Every row gives one point. Each table stands for the endless flat space through its points: a line for two points, a plane for three, and so on. The two share one point or none. Which?

First (2 x 4)
[[-1.1 -4.2 -1.5 -2.8]
 [ 2.9 -0.7 -2.0 -2.3]]
Second (3 x 4)
[[ 3.9 -4.7 -1.4 -0.9]
 [ 1.3 -3.4 -2.5 -1.4]
 [-0.5  0.4 -1.7 -4.2]]
They share: [ 1.3 -2.1 -1.8 -2.5]

First (3 x 6)
[[ 2.2 -1.6  3.0 -5.0 -1.0 -2.3]
 [ 2.7 -2.2  2.5 -4.5 -1.4 -1.8]
 [ 3.2 -4.6 -1.3 -0.7 -3.6  2.0]]
Second (3 x 6)
[[ 2.7 -6.3  3.1 -1.4  0.2 -0.8]
 [ 3.7 -2.8 -1.0 -0.7 -3.1  4.1]
 [ 1.1  0.0 -0.2 -4.9 -3.7 -1.5]]
They share: [ 2.2 -2.8  0.8 -2.8 -2.2 -0.1]

First (2 x 9)
[[-1.1  4.7  0.5 -1.1  1.6 -0.6  2.4  2.8 -1.6]
 [-2.3  3.5 -0.7  0.1  0.0 -1.6  0.8  1.6 -2.0]]
Second (4 x 9)
[[-2.5  2.5 -0.9  0.9 -0.2 -1.5  1.4  2.8 -0.6]
 [-2.6  2.9 -1.8  0.3 -0.6 -1.7  0.6  1.5 -1.7]
 [-3.8  4.1 -1.8  0.2 -2.2 -3.1 -2.4 -1.8 -4.0]
 [-2.3  2.9 -2.3 -0.1 -0.4 -1.3  1.2  2.0 -1.2]]
They share: [-2.9  2.9 -1.3  0.7 -0.8 -2.1  0.0  1.0 -2.2]

First (3 x 11)
[[ 0.1 -2.4 -0.7 -2.1  1.5 -0.5  2.0  2.4 -0.3  1.8 -1.8]
 [ 0.9 -2.2  0.1 -2.1  0.3 -0.3  0.8  1.4  0.5  0.6 -0.4]
 [-0.1 -1.9  1.3 -1.9 -0.1 -1.0  0.6  1.7  1.7  0.0 -0.3]]
Second (4 x 11)
[[-1.3  0.8  0.1 -0.9  0.3 -0.1  1.8  0.8  1.5  1.8  0.6]
 [-0.4 -2.2 -1.2 -0.3  2.2 -2.4 -0.2 -0.1  1.5 -0.4  0.9]
 [-0.4  0.1 -0.1 -0.1 -0.2 -0.5  2.4  0.7  1.2  1.9  0.6]
 [-0.8 -2.3 -0.5 -1.3  2.2 -2.1 -0.4  0.7  1.6 -0.5  0.2]]
They share: [-0.5 -2.0  0.9 -1.9  0.5 -1.1  1.2  2.2  1.3  0.6 -1.0]

First (5 x 14)
[[ 1.6 -0.6  2.3 -0.3  3.4  1.1  0.1 -1.5 -0.6 -3.3 -2.4 -0.9 -0.5  3.1]
 [ 0.9 -1.1  1.9 -0.1  1.1  1.1  2.4  1.4  1.2 -1.5 -2.2 -1.2 -1.4  0.7]
 [ 3.7 -3.6  3.0  0.8  2.3  1.7  1.5  0.9 -0.6  0.0 -5.9 -3.1  1.2 -1.0]
 [ 5.5 -2.5  0.5  0.1  4.5  1.7  0.6 -0.8 -0.4 -1.1 -4.0 -1.4  2.4  0.9]
 [ 0.2  0.4  2.3 -0.3  2.2  0.5  0.9 -0.1  0.4 -3.5 -1.2 -1.1 -1.9  3.1]]
Second (7 x 14)
[[-0.9 -1.8  2.5 -0.4 -0.5  3.1  1.2  3.4  6.9 -2.4 -5.9 -3.3  1.0  0.0]
 [ 4.1  0.0  3.1  1.6 -1.7  0.5  4.0 -1.6  1.6 -1.7 -1.1  2.0  3.2  1.9]
 [ 3.2 -6.0  0.3  5.3  5.6  6.6  0.4 -0.8  1.6 -6.3 -1.2  0.9 -2.0 -0.3]
 [ 3.8 -4.2  1.1 -3.7  3.4 -3.6  3.6  4.0 -0.2 -5.1 -2.4 -2.7 -3.4  3.3]
 [ 0.9  1.2  2.1 -3.2 -3.4 -6.2  3.0  2.1  0.4  1.9 -3.9 -1.4  2.3  4.0]
 [ 6.5 -3.4  2.4 -0.7  3.7  2.1  4.2 -0.3 -2.5 -4.2  0.8 -1.1 -2.7  0.8]
 [ 1.7  4.7  5.9 -1.4 -1.7  3.7  5.2 -2.6  1.4  2.6 -2.4  1.0  2.7 -1.6]]
They share: [ 1.6 -1.6  1.9 -0.1  1.7  1.4  2.0  0.7  0.7 -1.4 -2.8 -1.1 -0.7  0.7]

First (6 x 18)
[[-3.0 -2.3  4.5 -0.3 -2.4  0.5  1.7 -3.2  1.1  2.9 -3.1 -3.1 -1.9 -0.6
  -3.1 -4.9  0.6  4.8]
 [-1.1 -2.5 -1.6 -0.4  3.0 -3.0  2.1 -1.3  2.7  0.0 -3.2 -5.0 -0.3 -1.6
   1.2  1.2 -1.2  0.5]
 [-4.3  2.5  3.8 -3.2 -0.2 -1.2 -0.7 -1.5  2.1 -0.8 -3.6  0.6 -1.5 -0.2
   2.0 -4.8  5.0  1.5]
 [-1.6  0.3  7.0 -2.0 -3.2 -0.3  1.1 -2.8 -0.9  3.9 -2.9 -2.9  0.8 -5.6
  -1.0 -5.6  0.3  2.7]
 [-2.6 -0.1  1.2  1.0  0.6 -1.5 -1.2 -3.6  1.6 -2.4 -2.0  0.3 -0.6  1.5
   2.2  0.1  3.5  0.0]
 [-7.4 -1.3  3.7 -0.1 -3.2 -0.1  1.9 -4.2 -0.5 -0.9 -2.1  4.1  0.7 -1.0
  -1.3 -2.9  3.0 -0.2]]
Second (7 x 18)
[[-3.1 -3.7  5.5 -1.9  2.4 -1.9  3.5 -2.9  3.3  2.1 -1.3 -5.1  0.6  2.2
   1.2 -2.4 -3.8  0.3]
 [-1.3 -0.2  3.7 -3.2  0.2 -0.1 -1.2 -0.2 -1.1  1.3 -2.8 -3.9  0.0 -3.5
  -0.6 -1.6  2.0  3.4]
 [ 0.8  2.3  2.4 -4.0  0.8 -2.6 -1.6  0.9 -2.2  1.9 -3.6 -1.9 -0.9 -3.7
  -0.5 -0.7  4.3  1.3]
 [-1.4 -2.8  6.3 -1.0 -0.1 -1.4  3.5 -0.5 -0.1  2.8 -2.0 -4.8 -1.4  1.2
   1.3 -2.2 -2.5  2.3]
 [-2.4  6.7  0.7 -2.8 -0.5 -2.4  0.9 -1.3  1.7  2.0 -2.5  0.8  1.5 -3.9
   1.8  1.0  6.3  0.8]
 [ 1.3  0.6  0.6 -1.4  3.8 -5.2  0.1  0.3 -2.2  0.4 -4.6 -3.3 -1.9 -2.1
   1.0  0.2  3.6 -2.1]
 [-2.5 -0.3  1.8 -0.1 -2.0  0.6 -0.2 -5.0 -0.6  0.2 -4.3 -0.7 -0.1 -4.6
  -2.0 -2.6  1.6  2.8]]
They share: no point

First (7 x 20)
[[ 1.0 -2.1 -1.5  1.1 -3.1  1.1  1.7  0.3  3.2  0.6  2.7 -2.4  3.3 -2.3
   0.2 -4.2  1.9 -2.6  1.0  2.5]
 [ 2.4 -1.1 -3.8  2.0 -1.2 -1.2 -1.1  1.4 -3.8  4.2  2.2  0.2  0.6 -0.7
   1.5 -3.5  1.6  2.5  4.2  3.5]
 [ 3.6  0.3 -3.5  0.3 -2.4  0.4  1.6 -2.6  0.5  1.1 -1.6 -2.6 -1.5 -3.1
   1.4 -5.2 -1.0  1.1  3.1  0.5]
 [ 0.3 -0.6 -0.5  0.0 -0.6  0.1 -2.9  4.6 -3.7  3.5  2.9  0.1  2.4 -0.1
   1.1 -0.1  5.6  2.3  2.8  4.1]
 [-2.0 -3.6 -0.6  1.2 -0.1 -0.2 -1.0  4.8  0.7  5.4  5.6 -0.5  6.0 -0.7
  -0.5 -2.8  3.1 -1.0  1.7  4.5]
 [ 2.2  0.8 -2.0 -1.6 -0.9  1.0  1.0 -1.8  1.3  2.1 -2.8 -3.3 -1.5 -3.6
   1.0 -4.5 -1.3  1.9  2.7 -0.4]
 [ 3.6  0.2 -3.6  1.7 -2.0 -1.9 -0.3 -0.2 -3.4  1.4  0.3 -1.0  0.6 -1.7
   1.4 -2.9  3.6  0.9  4.4  3.0]]
Second (7 x 20)
[[ 3.6 -3.9 -3.3 -2.0  1.6  2.9 -1.7 -0.9 -3.5  6.4  3.6  0.1  0.6 -5.3
   1.6  0.7  1.8  3.0 -0.3  4.6]
 [ 2.3 -2.8 -1.4  3.7 -0.9  0.5  1.9  4.6  0.3  6.8 -0.1 -4.6  2.5 -2.8
   2.6 -2.0  0.7 -3.6 -2.5  6.3]
 [ 1.3 -3.6 -3.3 -5.9 -2.8  1.1  0.1 -0.5  0.8  0.5 -1.5 -0.9  1.0 -4.4
  -2.7 -6.2  1.3  3.0 -0.7 -0.5]
 [ 4.2 -4.7 -2.7  3.2 -1.3  1.6 -3.3  1.7  2.3  3.3  1.2 -2.8  1.3  1.0
   2.8  2.7  1.7 -1.2 -1.2  1.0]
 [ 0.5 -1.6 -2.7 -3.7 -0.1  1.4 -0.2 -2.5 -3.4  3.0  1.4  1.6  0.0 -7.3
  -0.3 -4.4 -0.7  4.9  3.0  2.2]
 [ 1.9 -1.3 -1.4  0.1 -0.8  2.5  4.3  1.7  1.1  4.8 -0.9 -2.4  2.4 -1.7
   0.5 -2.4 -0.1 -0.3 -1.8  5.2]
 [-0.2 -2.3 -1.7  0.8 -4.6 -1.7 -3.9  1.3  4.1 -2.6 -1.2 -4.1 -0.2 -1.7
   0.2 -5.9  0.4 -1.2  2.3 -4.6]]
They share: no point

First (6 x 24)
[[ 0.9 -3.0  0.9  1.1  2.4 -4.2 -1.5 -2.3  0.0  2.0 -1.5  4.5 -3.4 -2.0
  -0.8 -5.4  1.7  1.8 -0.6  1.6  1.3  2.9 -2.1  4.3]
 [-2.3 -4.7  1.5 -1.8 -0.4  5.5 -0.9 -0.5  3.0  4.7  2.4  3.2  0.6  0.5
   1.0  2.3 -0.9 -0.7  1.8  3.7 -0.3 -2.8 -1.7  0.3]
 [ 1.0 -3.9  3.5  1.0  2.1 -4.6 -1.6 -4.3 -2.1  1.1  0.1  2.1 -4.6  0.5
  -1.8 -6.0 -1.2  1.7 -1.4  1.4  2.6  2.7 -2.2  7.0]
 [ 0.4  0.4  5.3 -2.5 -1.9  0.8  2.2 -1.3  1.8  1.2 -3.2  3.3  2.8  1.5
   0.0 -1.8  0.0  2.7 -1.9 -0.2 -2.9  2.1 -1.0  1.8]
 [ 0.3 -3.1  3.5 -0.7  1.8 -1.1 -2.5 -3.9 -1.1 -3.2 -0.6 -2.9 -0.2 -0.6
  -0.8 -4.5 -4.0  0.4 -1.7 -1.5  2.1  1.4  2.4  2.4]
 [-1.1 -4.4  2.5  2.4  1.0 -0.6 -3.1 -3.8 -0.8  2.7  2.5  2.5 -4.0  0.6
   0.3 -3.3 -3.0  0.8  0.7  2.6  2.9  1.2 -3.1  6.1]]
Second (7 x 24)
[[ 3.0  3.0 -0.7  0.8  6.6  4.5  0.1  1.1 -1.8 -1.1  1.6  1.2  2.5 -1.6
  -0.1 -6.3 -2.1 -0.6  2.8 -2.5  0.4  0.9 -2.0  4.7]
 [-6.5 -4.9  2.1 -2.4 -2.2 -1.3 -3.8 -4.9 -0.1  1.3 -4.1 -2.2 -1.3  0.4
   5.4 -0.3 -2.9 -2.1 -0.8 -2.8 -2.3 -1.0 -0.9 -1.4]
 [-3.7 -2.5  3.3  3.1  0.2  1.2  0.5 -1.9 -0.1  2.7  2.1  1.4 -2.9 -0.9
   1.1 -3.9 -1.6  2.2 -0.6 -0.5 -2.3  1.4  0.9  4.3]
 [-1.3 -5.3  4.1 -1.3  0.6  0.0 -1.1 -4.5 -1.7  0.7 -1.1  0.8 -0.1  1.3
   3.5 -1.5  1.2  1.2 -2.4 -3.9 -0.3  1.2  0.7 -0.1]
 [-0.4 -1.0  5.5 -2.3  2.1  3.4  1.2 -1.4 -2.5  4.2  4.8  1.7  0.4 -5.0
   0.8 -6.3 -2.3  0.1 -1.4  1.7 -0.2  4.3  0.7  5.5]
 [-4.3 -3.3  3.9 -5.5 -1.2  1.0 -2.9 -3.7 -0.9  3.3 -0.3 -1.2  0.5 -3.3
   3.9 -2.7 -4.0 -3.0 -1.4  1.5 -0.9  1.4 -0.9  1.3]
 [ 0.3 -4.4  1.6 -1.4  0.1  1.9 -3.3 -2.6  2.6 -0.2  0.8  2.5  1.0  2.7
   0.4 -0.7  0.4  1.5 -2.0  4.0  1.1 -0.9 -1.1  2.3]]
They share: no point

First (2 x 24)
[[ 1.2  2.2  1.9 -2.5 -1.3  2.2  0.5 -0.6 -0.9 -0.5 -1.0  1.8 -2.4 -0.3
   0.0 -2.3  1.3 -1.1 -2.5  1.2 -0.4 -1.0 -2.5  0.7]
 [ 1.7  2.4  2.1 -2.3 -1.6  2.7  0.3  0.0 -0.3 -1.3 -1.8  1.7 -2.5 -0.2
  -0.6 -3.1  0.9 -1.5 -3.1  0.7 -0.4 -1.4 -3.3  0.0]]
Second (6 x 24)
[[ 5.7  4.4 -1.0  2.1  2.4  0.0  1.5 -1.8 -1.3 -1.3 -0.2  0.1  0.5  1.1
   1.6  1.2 -1.6 -2.3 -2.4  5.9  1.9  1.2 -2.1 -4.0]
 [ 3.0  0.3  3.1 -4.0  4.8  0.7  4.3  0.2 -2.7 -0.6  2.9  0.1 -0.5 -3.0
   3.4 -2.5  1.7  1.1 -0.6  1.2  1.5 -5.4  3.2 -1.6]
 [ 0.0  0.7  2.2 -0.9 -2.7  0.9 -1.7 -4.1 -4.3  0.8 -4.1  1.9 -0.9  0.5
   2.1  0.2  0.9 -1.7 -0.7  5.0 -1.0 -1.2 -1.7  0.3]
 [ 0.4  5.1  5.5 -3.0 -1.3  2.7 -0.6 -1.8 -5.4 -0.2 -2.1  2.7 -0.8  0.7
   2.6 -1.9  3.1 -0.7 -0.9  2.6  0.9  1.3 -1.5 -0.2]
 [-1.0 -1.5  4.1 -7.2 -4.1 -0.7  1.4 -2.6 -1.4  3.6 -1.5  3.5 -4.0  0.1
   0.6 -1.3  4.1  2.1 -1.7  2.0 -5.5 -1.9 -0.1  5.4]
 [-0.2  0.5  4.4 -5.3 -1.3  0.9  1.3 -1.7 -3.1  1.5 -0.8  2.4 -2.3 -0.7
   1.9 -2.0  3.3  1.0 -1.1  1.6 -1.9 -2.3  0.3  2.3]]
They share: no point

First (7 x 24)
[[-3.0  5.7  0.9 -1.3 -0.3 -0.3 -3.2  2.9  0.7  1.8  1.7  3.1 -3.6 -0.3
   1.4  0.6 -1.4  0.6  5.6  0.9 -1.2 -3.5 -0.5  3.2]
 [-0.1  5.7  1.7  0.8  3.3 -1.2  0.8  2.3  1.5  4.2 -1.8  2.6 -3.9 -6.3
   0.8 -3.4  1.4 -4.1  1.9 -0.7  0.7 -0.7  5.3  3.0]
 [-1.6  3.2  4.9  5.6  3.2  1.2  1.2 -0.8  1.6  3.2  0.8  1.9 -0.3 -4.6
   3.3  0.8  0.4 -4.9  1.0 -3.0  2.2  4.8  2.5 -1.4]
 [-2.9  2.2  2.6  2.7  5.3  2.2 -2.1  2.5  4.0  2.2 -2.1  2.5  0.2 -1.9
   0.7 -0.9  1.0 -3.1  1.0 -1.2  1.9  2.5  1.7  3.6]
 [-6.2  3.7  4.3  3.2  0.1  2.7 -5.1  0.3  0.6 -0.5  1.6  4.4  0.7  3.3
   3.4  3.1 -0.6 -1.0  5.6 -2.5  0.3  0.8 -3.6 -0.8]
 [-6.5  2.3  4.6  3.4  1.2  2.9 -5.3  2.0  2.3  0.8  1.4  5.1  1.7  3.2
   1.8  3.3 -1.4  0.0  3.8 -2.7 -0.5  1.6 -4.1  0.4]
 [-3.6  9.1  3.0  1.5  1.8 -1.1 -1.2  0.3 -0.3  1.8 -3.3  4.4 -4.0 -3.3
   2.9 -4.3  3.2 -4.6  7.3 -2.4  0.3 -2.3  1.8 -0.5]]
Second (7 x 24)
[[-4.3  4.2  2.9 -1.8  1.7  0.3 -1.6 -0.8  0.0 -1.4 -0.9  4.5 -1.6 -4.4
   3.7  0.2  0.4 -1.9  1.1  0.4 -1.5  2.1  2.8  5.0]
 [-0.1  3.2  4.7  3.4  3.5  3.3 -4.4  0.6  3.1  2.9  3.5  1.5 -3.0  0.7
  -1.5  2.0  2.5  1.0  1.0 -2.8  3.6  0.4  0.5 -1.9]
 [-0.3  4.2 -0.5 -1.0  0.1  1.5 -0.5  2.8  1.4  3.6 -0.1  0.8 -4.3 -4.6
   3.6  1.8  3.3  0.4  0.2 -0.9  0.6  4.4  5.1  5.4]
 [-3.6  1.0  1.0  1.2  2.2 -2.6 -1.6  0.7  0.5  1.2  0.3  3.1  1.7 -0.9
   2.7  0.7 -4.5 -5.2  5.2 -0.3 -0.8 -0.7  1.2  6.3]
 [-4.3  4.1  3.6  0.1  0.5  1.3 -2.1  0.6 -0.1 -1.8 -0.6  4.7  1.3 -2.7
   3.5 -0.6 -1.2 -3.9  0.8  1.4 -0.3 -1.2  2.0  2.3]
 [-0.8  1.7  2.4  3.4  4.2 -1.1 -1.9  0.5  2.4  3.4  3.6  1.2 -1.7  0.1
   0.9  0.8  0.2 -2.5  2.6 -3.5  2.8 -0.3  1.0  2.5]
 [-0.3  2.3  3.7  2.6  6.1 -1.0 -2.4 -1.8  3.0  3.5  4.6  1.1 -4.9 -0.7
  -0.2  1.5  3.1  0.4  1.9 -5.3  2.9  2.1  1.0  2.1]]
They share: [-2.2  2.8  2.1  1.4  2.0  1.5 -2.5  1.9  1.6  1.6  0.8  2.5 -1.1 -1.1
  1.6  1.0 -0.4 -2.0  2.0 -0.5  1.1  0.5  1.6  2.9]

First (6 x 24)
[[ 2.7 -1.4  1.4  6.9 -3.9  0.1 -1.6 -0.1  2.9  0.3 -0.7  0.1  0.3 -0.9
   1.4 -1.4 -2.7 -2.3  3.5  0.3  1.7 -3.3  2.4  0.0]
 [ 2.0 -4.5  1.6  4.5  4.2 -2.6  4.4 -3.4 -4.8  6.8  0.3 -0.1  3.3 -0.1
   1.5 -5.5  0.0 -1.9  3.3 -1.6  5.3 -5.1  0.6  3.3]
 [ 2.9 -0.4  1.7  4.0  5.4  0.4  1.0 -0.2 -2.8  4.4 -4.5 -1.0 -0.8  2.5
  -0.8 -4.1 -5.0 -2.5  6.1 -0.4  0.9 -2.0 -3.5  1.4]
 [-3.1 -0.4 -2.2 -0.7  0.2 -0.4  1.2 -3.3 -1.1  3.9  0.0  2.0  0.6 -2.9
  -1.9 -4.7  3.2 -3.1 -0.5 -2.7  3.6 -2.6 -0.1  2.1]
 [-3.3 -3.5 -0.7  2.2  2.7 -0.2  1.3 -2.5 -1.5  4.7  0.1  1.3  3.3 -4.4
  -1.7  0.0  0.8  3.1 -0.2  3.5  5.7 -1.5 -1.0  3.3]
 [-6.8  0.7 -3.5 -3.0  3.2  2.0 -1.0 -2.1 -0.3  4.3 -3.0  2.7 -0.3 -4.7
  -5.8  0.1  1.6  1.5 -1.7  2.5  3.4  1.3 -5.0  3.0]]
Second (2 x 24)
[[-1.2 -0.8 -1.3  0.4  0.5 -0.4 -1.9 -1.3 -0.3  1.5 -2.1  1.6 -0.1 -1.5
  -1.7 -3.1  1.1 -3.2  2.3  0.6  3.0 -1.6 -2.0  2.7]
 [-2.4  1.6 -1.3  2.0 -1.1  2.4 -0.7 -1.3  2.5  3.9 -2.9  1.6 -1.7 -2.7
  -3.3 -0.3 -1.7 -0.8 -0.1 -0.6  1.0 -0.8 -1.6  0.3]]
They share: [-1.8  0.4 -1.3  1.2 -0.3  1.0 -1.3 -1.3  1.1  2.7 -2.5  1.6 -0.9 -2.1
 -2.5 -1.7 -0.3 -2.0  1.1  0.0  2.0 -1.2 -1.8  1.5]

First (4 x 24)
[[-0.2 -1.3  1.3  1.1  2.0 -0.2 -0.8  3.2  3.2  3.0 -3.9  3.3  0.4  3.8
   1.8 -0.4 -0.7  2.9  2.5 -1.3  1.1  0.1  2.1  5.5]
 [-1.4 -1.9  1.6  0.0  4.7 -3.8  1.0  0.1  3.1  1.6 -1.7  0.3 -0.6  1.6
  -2.4  3.5 -0.4  1.2  0.8  2.1 -1.4  0.5 -2.7  2.6]
 [ 0.8 -1.5  0.6  0.0  1.5 -0.2  0.8  1.9  1.7  1.2 -1.3  2.3  1.0  3.2
   2.2 -2.9  0.6  4.6  1.0 -0.7  1.6  1.3  3.5  5.2]
 [-1.8 -1.3  2.2  1.7  3.7 -1.7 -1.7  3.3  4.8  4.4 -5.7  3.0 -0.7  3.6
  -0.3  3.8 -1.9  0.4  3.4 -0.5 -0.4 -1.0 -1.3  4.7]]
Second (2 x 24)
[[ 0.8 -3.8  2.4  2.3  3.9 -2.0 -1.0  1.6  2.7  1.5 -1.5  2.9  0.1  1.1
  -0.9  1.6 -0.4  2.2  2.3  1.2 -0.5  0.9 -2.2  2.9]
 [-0.4 -2.0  0.3  1.7  1.5 -1.4  0.2  1.6  1.8  0.9 -3.9  2.9  1.3  1.1
  -0.6  2.5 -1.6  1.9  0.5 -0.3 -1.1 -0.6 -0.7  2.9]]
They share: no point

First (5 x 24)
[[ 1.9 -0.6 -0.2  2.7  1.5 -2.2 -0.7  1.5  0.5  0.7  1.3 -0.6 -0.5 -0.1
  -3.8  0.6 -2.1 -0.8  2.0 -2.7  4.0 -0.8  2.9 -3.2]
 [ 1.2  0.4 -0.8  1.1  0.8 -4.1 -0.1  2.3  0.9  0.9 -0.3 -1.6 -2.6  0.3
  -4.0 -0.9 -0.5 -2.2  3.3 -2.1  2.9 -2.3  3.0 -1.9]
 [-0.9  1.8  2.6  2.7 -1.3  0.6  0.5 -1.3  0.1 -1.3  2.9 -0.2  1.9 -2.9
  -2.2  3.0  0.7  0.8 -0.4 -2.3  6.0  0.0  0.1 -4.8]
 [ 5.5 -3.4 -4.0  6.7  6.7  0.2 -1.3  3.5  1.9  1.5  3.5 -1.6 -3.1  3.3
  -2.2  0.6 -4.3  0.2  1.0 -0.9  1.4 -0.4  2.7 -0.2]
 [-0.4  2.6  0.5  2.3 -0.8 -1.5  1.6 -0.1  2.0 -1.3  1.8 -2.5 -2.5 -0.8
  -2.0  0.3  2.8 -0.3  1.8 -0.8  3.6 -2.1 -0.3 -1.4]]
Second (4 x 24)
[[ 0.5  0.0  0.0 -1.4 -0.9 -0.4  0.2  1.8  0.0  1.4  2.0 -2.8 -4.4 -3.9
  -0.2 -0.9  0.9 -1.6  0.3  0.4  0.7 -2.9  2.0 -1.6]
 [-4.4  3.6 -0.1  3.5  3.5 -3.1  1.2  1.5 -0.1  0.7 -1.3 -0.3 -0.1  3.1
  -3.3  3.3  3.7 -3.4 -1.6 -0.5  2.9 -2.0  1.0 -2.2]
 [-3.0  3.0 -0.8  3.0  0.4 -4.0 -1.7 -0.3  1.6 -1.2  1.1 -2.3 -3.3 -1.6
  -1.0  3.0  2.9 -4.3 -0.5 -0.8 -0.6 -3.2  4.2 -1.0]
 [-0.8  0.4 -1.0  0.4 -0.3 -2.0 -0.8  1.9  0.7  0.1  1.5 -3.3 -4.1 -3.7
  -1.0  0.4  1.8 -3.2  0.3 -0.5  0.1 -2.1  1.7 -0.2]]
They share: no point
